Every row gives one point. Each copy is the shape, with its points in the same order, turned, moved and blurred by noise. Is it also mirrored, or only turned?

Shape, 7 rows:
[[ 10 -30 -45]
 [ 46  38 -11]
 [-48  -8  37]
 [ 20  31 -12]
 [-10  18  29]
 [ 36  21 -32]
 [  2 -31  10]]
Copy 1 (7 x 3):
[[  8 -20 -55]
 [ 36  39  -2]
 [-59 -27  17]
 [  8  28  -3]
 [-21   3  24]
 [ 31  29 -26]
 [ -5 -39  -5]]
Copy 1 is: only turned
Copy 2:
[[-39 -13  13]
 [ 20  47  11]
 [ 19 -29 -75]
 [  8  33 -14]
 [ 33  -1 -49]
 [ -7  37  11]
 [  6 -25 -11]]
Copy 2 is: mirrored
Copy 3:
[[  0 -19 -50]
 [ 42  30   8]
 [-55 -28  40]
 [ 13  25   3]
 [-18   1  39]
 [ 27  21 -20]
 [ -7 -39   3]]
Copy 3 is: only turned
Copy 4, 7 rows:
[[ -9 -13 -41]
 [ 34  57 -19]
 [-36   5  56]
 [  9  48 -13]
 [ -6  33  37]
 [ 18  39 -36]
 [  3 -15  14]]
Copy 4 is: only turned

Shape (12 x 6):
[[  2  31 -10 -12 -19  14]
 [ 18  29  -1 -21 -27  28]
 [ 55  52  -8 -44 -45 -33]
 [-31 -44  41   3  32  30]
 [ -8 -31  56  15  38   7]
 [-13  40 -14 -19   0  41]
 [ -4  34 -47  13   8  16]
 [ 12  14 -10 -22 -21  24]
 [ -3  32 -17 -29  -8 -27]
 [-28 -12 -18  28 -11  20]
 [ 43   5 -48 -49   3 -38]
 [ 60  -8  17 -20  27 -27]]
Copy 1 (12 x 6):
[[  3  34 -11  -1 -17   0]
 [ 19  34 -14   4 -18  16]
 [ 52  53 -44  25  22 -31]
 [-36 -54  13  -6  -4  55]
 [-23 -51  22  16  18  41]
 [-18  45   2 -23 -18  23]
 [ -9  24  14 -36 -23 -31]
 [ 21  25 -22  -6 -22  14]
 [ -8  34 -39  -2  13 -25]
 [-25 -17   3  -9 -48 -10]
 [ 40  10 -56 -32  30 -32]
 [ 45 -20  -2   4  50  -1]]
Copy 1 is: mirrored
Copy 2:
[[ 15  16   1  -3 -37   6]
 [ 32  15  10 -15 -44   9]
 [-17  30  49 -58 -74  13]
 [ 20 -39   3  30  51  -9]
 [ -1 -33  35  28  55  12]
 [ 17  31 -22   1 -23  -2]
 [-15  31 -39   9 -32  25]
 [ 21   4   4 -16 -30   9]
 [-32  21   4 -23 -38 -15]
 [  5 -15 -23  36 -26  15]
 [-41  -1  -7 -71 -43  17]
 [-24 -12  34 -49   5  42]]
Copy 2 is: mirrored
Copy 3:
[[ -1  18   9 -25 -29  39]
 [ 17  16  18 -26 -32  46]
 [ 52  56   7 -56 -43   1]
 [-22 -60  45   1  46  26]
 [ -4 -32  52   7  61   8]
 [-23   7   8 -28 -23  65]
 [-25  19 -24   3 -24  34]
 [ 11  -4  10 -28 -27  38]
 [-12  24   1 -47 -23  -1]
 [-24 -27   7  23 -20  22]
 [ 24   9 -45 -66 -16  -7]
 [ 50  12   0 -35  39  -7]]
Copy 3 is: only turned
Copy 4:
[[ 13  33 -23 -23 -19   8]
 [ 25  39  -6 -34 -34   8]
 [ 26  57 -25 -53 -34 -65]
 [-15 -33  48  17  13  44]
 [ -2 -16  60  10  30  13]
 [  8  37 -24 -33  -9  38]
 [ 26  33 -48  -3  16  27]
 [ 20  23 -12 -24 -30   9]
 [-10  25 -31 -32   0 -23]
 [  7   3 -17  37  -5  31]
 [ 26 -11 -46 -48   3 -53]
 [ 40  -7  24 -37  23 -48]]
Copy 4 is: only turned

Shape, 12 rows:
[[ 53  35  26  16 -30  20  27  21]
 [-31 -19  25  13 -42 -16  -6   1]
 [ 12  -6  62 -25  -9   2  -2 -40]
 [ -4   3  24  -6  59   8  18 -24]
 [ 12  15 -26  -9  35   9 -28  12]
 [-10 -81  -9  -6 -16 -39 -13  -7]
 [ 22  30 -26   8  -3  18  -5 -25]
 [-15  35 -34  29  39 -34   0 -22]
 [ 20  37  -5  48 -26  14 -18 -31]
 [  9  11 -23 -11  59  -5  22 -29]
 [-33 -29   1  46 -21   1  18  -1]
 [-22 -58  14  46  61 -28 -27 -16]]
Copy 1 (12 x 8):
[[ 66 -17   6 -10 -24 -24  -2  45]
 [-27 -18  44  38 -15 -18  -9  32]
 [ 30   1  32  32  33 -14 -36 -10]
 [ 23 -19 -10  21  45  37  20  -7]
 [ -7   3 -52   3   2   0  18   1]
 [-59 -61   9  40  16 -52  -2  -6]
 [ 33  -6 -30  22 -37  -3  12 -10]
 [  1   2 -22  43  -8  11  74  -2]
 [ 41   1 -18  58 -47  -7   5  23]
 [ 23 -22 -25  14  23  20  47 -31]
 [-22 -56  25  50 -26  10  10  33]
 [-41 -45 -26  79  55   9  22  25]]
Copy 1 is: only turned
Copy 2, 12 rows:
[[ 54  17  -4  -7 -39   5   9  14]
 [-32 -42  -8  11 -21   3  18 -18]
 [-23  28  14 -17 -14 -11   3 -49]
 [  3  18  40  31  29 -32 -27 -35]
 [  7 -13  24  -6  41  -2 -46  22]
 [-36 -50 -28   6  51  28  15 -51]
 [ -1  20 -13  11   9   1 -35  31]
 [ -6 -16 -20  41  34 -53 -48  21]
 [ -4   7 -30  15 -32   4 -46  22]
 [  4  25   9  33  60 -32 -31  -3]
 [-15 -39 -12  60  -6  16   6 -12]
 [-15 -53   4  46  41  -6 -55 -72]]
Copy 2 is: only turned
Copy 3:
[[ 27 -47 -13 -29 -51 -60  10  12]
 [ 32  20 -17  14 -28  23 -19  13]
 [ 55   1  30  17  -8 -18  29 -22]
 [ -3  15   7  11   1 -29  72   9]
 [-42 -13   6  -9  21 -22   9  22]
 [ -3 -17 -29  52   5  57  -5 -13]
 [-31   2   7 -21 -18 -46   4 -17]
 [-55  44 -30  15   0 -50  12   9]
 [-21   7  18  -8 -50 -51 -20 -10]
 [-33  13 -13   8  19 -40  61 -10]
 [-10  20 -28  19 -56  23   7   9]
 [-35  18   6  84  -7  17  35  23]]
Copy 3 is: mirrored
